Each wall is flat, endless, passes through zero and stands at right angles to its row. A trip goes straight from one point to another. Which walls does it cross, in order?

Walls:
(1): [ 0.9 -3.5]
(2): [ 0.9 -6.2]
(3): [2.1 2.1]
(4): [-5.0  3.8]
(5): [-5.2  0.2]
Trips:
[-2.2  0.6] to [6.8 3.9] -> 3, 5, 4
[-3.6 -3.4] to [ 1.3 -2.1] -> 4, 5
[7.5 3.4] to [-1.9 -4.3] -> 1, 2, 3, 5
[-2.6  1.1] to [-5.0  4.3] -> none
[-9.6 -2.3] to [ 4.0 -8.6] -> 1, 4, 5

Walls:
(1): [ 1.3 -0.7 -1.7 -1.4  0.7 -4.5 -0.5 -0.3 -2.8  3.3 -0.4]
(2): [ 2.9 -4.3 -0.8  7.2 -5.0 -1.0 -0.6 -4.7  1.6 -4.4 -2.9]
(3): [ 0.9  0.5 -5.1  4.9  1.2 -2.3 -6.1 -3.2  0.2  8.5  3.3]
(4): [ 9.0  2.5  3.6  2.8 -0.7  2.0  5.4 -0.3  0.9 -0.8 -2.6]
(5): [ 1.2  8.2  1.1 -8.4 -3.0  3.6  3.5 -4.6  1.0  3.7 -4.3]
(6): [-9.4 -5.5 -2.3  1.3  3.9  4.8 -5.1  4.1  2.6  3.2 -6.1]
(7): [ 7.9 -0.5  2.6 -6.0  3.6  2.0  0.5  1.6  1.8 -2.9  4.2]
(8): [-6.8 -0.5 -4.9  6.5 -4.1  1.9  2.8 -0.1 -5.4  5.1 -0.9]
Trips:
[ 2.9 -3.4 -1.7 -6.2  2.7 10.0  6.1 -0.5  1.4  2.7 -1.7] to [ 1.6 -2.6  6.7 -6.1 -5.8 -0.4 -2.9 -0.2  2.4 -1.4 -1.3] -> 6, 2
[-4.0  8.2 10.2  3.2  0.1  4.8  1.2 -1.0 -8.2 -3.5 -0.4] to [ 0.5  2.0 -2.7  2.8 -0.6 -1.5 -0.7 -3.3  1.3  1.7 -3.4] -> 2, 3, 1, 6
[ 0.7  5.8  2.7 -7.3 -1.6 -3.8 -3.0 -3.3 -1.5  3.0  3.8] to [ 2.9  2.5  0.4  3.7 -1.8 -1.5  8.2  0.8 -5.2 -2.6  2.5] -> 4, 3, 8, 2, 5
[-3.5 -4.6 -8.2  1.8  2.7  4.4 -0.9 -0.4  1.8  2.7 -0.5] to [-3.0 -0.8  1.0  3.4 -1.9 -2.7 -7.7  6.1  3.6 -3.2 -2.2] -> 8
[ 2.0  0.4  8.3  0.0 -0.1  5.2 -5.2  0.3 -2.8 -1.9 -6.3] to [ 6.8 -1.3  3.6 -4.4 -1.3 -0.9 -0.6  1.6 -0.7  3.1  0.3] -> 6, 2, 1
[-4.8  0.4 -0.2  1.8 -8.5 -1.6  2.9 -4.5  0.8 -1.4  1.9] to [  4.3   3.0   3.0   6.7  -3.8  -1.8   3.8 -10.5  -1.7   1.4  -2.8] -> 4, 3, 1
[-1.2  7.8 -1.9  2.8 -3.3 -0.6  2.4  1.0 -8.7 -0.9  3.9] to [-4.4  4.4 -4.7 -0.5 -5.8 -4.8 -0.7 -4.6  2.7 -1.5 -4.6] -> 4, 2

Walls:
(1): [ 1.9 -3.0 -5.4 -2.5 -1.3  0.6  1.3 -5.7 -4.0  0.9 -2.5 -1.3  0.0  3.7
  1.7 -2.9  0.3  1.6  2.7 -4.5 -0.7  1.4  0.8  7.6  3.9  0.0  0.6  0.3
 -3.9 -0.4 -1.3  1.4]
(2): [ 6.3 -0.2 -0.4  8.2  4.4  2.8 -6.3 -9.2  2.2 -7.0 -0.1  1.9  5.2 -2.7
  4.7 -0.6  3.4  2.2  1.5 -2.1  2.0 -2.8 -1.9  3.0 -5.7 -0.1 -1.2  1.4
 -6.1  1.5 -4.4  0.4]
(3): [-1.7  2.1  6.7 -1.7 -1.2 -3.9 -4.0  1.2 -4.8 -3.0 -0.4  6.7 -8.9  3.4
 -0.1  7.8  0.0 -6.9 -3.4  0.7 -7.3  2.1  5.9 -4.7  6.1  6.1  5.0  2.7
 -2.3 -0.9 -1.7 -4.9]
(4): [-3.7 -1.4  2.1  5.7  2.3  0.7 -2.6 -3.6  2.1  2.8 -3.1 -2.0  0.8 -1.5
 -3.2  2.6 -5.6 -1.3  2.6  0.3 -4.8  0.9 -3.7 -6.3  1.5  2.8 -2.0  0.8
  0.1 -5.0  1.2 -0.2]
(5): [ 6.3 -4.2 -1.5 -2.3 -5.0  4.7  2.5  2.4 -4.3 -0.7  2.8 -3.7 -2.1 -3.0
 -5.8  3.8 -3.0  3.9  5.1 -2.8 -1.1 -5.1  0.9 -4.3 -4.7 -1.4  5.1 -3.4
  6.7 -3.3  0.6  2.2]
(6): [-5.7  2.8  0.7  2.5  3.0 -0.2 -3.1 -5.3  0.9 -2.3  4.5  5.3 -5.1  0.7
  0.3  4.9 -0.7  1.6 -1.2  2.5  3.4 -1.6 -3.4 -0.8 -4.0  2.8 -6.6 -1.5
 -4.5  3.5 -3.8 -3.6]
(7): [ 1.7 -2.4  0.2  3.0  2.9 -3.6 -4.9  1.0  1.7  1.7  0.9  5.8 -3.9  4.7
  4.9  6.1  1.8 -0.6  3.5  7.0 -1.3  0.5  2.4  2.1 -5.3 11.2 -6.5 -0.4
 -3.5  0.1  0.7 -4.5]
(8): [-7.6 -7.0  2.2 -3.7 -3.8 -4.0  5.2 -4.6 -1.5 -1.1 -2.7 -4.7  6.1  0.2
  0.9 -2.4  3.6  0.9 -0.7  3.5 -2.0 -1.8  7.6  6.6 -3.1  1.4  2.9  5.4
 -1.0 -0.5 -3.4 -3.4]
Trips:
[-3.1 -1.4  0.5  0.6  1.2 -0.3  5.0  6.6  4.0 -0.4 -9.1 -0.3 -5.2 -4.0
 -2.0 -2.1  0.9  3.1  7.0  0.3 -3.8  0.0  4.6  1.4 -0.8  0.4 -0.7  2.0
 -4.7  4.4  1.4 -8.8] to [-9.6 -2.1  4.6 -8.8 -0.1  2.2 -1.4  3.1 -6.4  3.6 -0.6 -0.3  4.0 -1.3
  0.0  0.3 -0.2 -8.5  7.2  0.8 -4.9 -1.4  5.4  0.2  4.3 -1.6  0.1  1.4
 -1.9  1.6  4.7  1.0] -> 1, 7
[ 9.3 -1.5 -1.5  1.0 -5.9 -3.0  1.0  0.3 -8.1 -3.6  1.5 -8.5 -8.4  2.4
  4.9 -0.1  1.6  4.5  0.3 -0.3  6.4 -2.5 -1.4 -2.4  4.6  2.4 -2.6  1.9
  4.5  0.3 -0.1  1.6] to [-0.3  5.9 -3.2  4.5 -6.2 11.3  6.0 -3.0  2.2  6.4  3.3  7.5 -2.5 -3.2
 -8.5  3.4 -0.7 -3.3  1.3 -4.2  1.1 -9.0  2.6 -2.7  4.7  3.5  3.3  0.2
 -4.2 -3.4  0.3 -1.3] -> 3, 6, 4, 1
[-3.2 -5.2  3.0  1.2  2.3  5.6 -5.4  3.0 -1.0  2.9  0.6  3.0  1.1 -1.7
  4.8  6.6  0.8 -6.3  4.3 -3.2 -0.5 -5.5  6.5  1.1  1.3  5.2  6.0  0.1
 -1.2  7.0 -1.3  0.9] to [ 0.4  0.9 -5.1 -4.3  2.9  3.6 -0.7  2.5  2.2 -4.1 -0.7 -2.1  2.2  2.6
  2.4  1.7  6.8  4.8 -1.4  8.7 -0.2 -4.0  2.6 -1.4  2.7 -3.3 -0.2  2.2
 -5.2  6.0  2.8 -4.1] -> 5, 3
[ 2.2 -4.2 -4.6 -0.9  4.1  3.8 -0.9  3.1 -4.0  3.0  2.9 -2.1 -4.0 -5.7
 -3.5 -2.7 -1.1 -5.4  3.0 -5.4 -1.3  2.0 -3.5 -4.2  1.2  7.9 -1.7  2.4
 -5.1 -2.7  1.7  3.8] to [ -1.7   1.6   1.8   3.0  -5.6   3.2  -0.8   5.5   1.8  -5.9   6.9  -1.7
  -1.1   1.6   2.3   2.4   4.0 -12.8   2.7   1.1  -0.6  -1.9   7.5  -0.8
  -1.2  10.0  -3.5  -3.1  -5.1  -2.5  -4.7  -6.5] -> 6, 1, 5, 2, 8, 4
[ 5.5 -4.5 -4.9 -4.4  2.0  4.4 -4.1 -4.6 -2.2  1.1  1.8 -4.5 -5.4  8.4
 -3.5 -3.6  4.6  1.0  3.8  0.2  0.2  1.9 -1.0 -2.1  6.5 -2.5 -4.3 -2.8
 -3.2 -7.1 -0.5  3.5] to [-2.1  3.8 -3.5  7.0  4.4  1.8 -2.0  2.3  1.4 -6.7 -2.6  6.8 -4.7 -4.0
  1.0 -6.7 -0.2  0.3 -9.1 -0.8 -1.3  0.4 -3.5  2.2  4.3 -0.9 -1.7  0.0
 -3.4  0.1 -2.5  3.3] -> 2, 5, 6, 4, 3, 1
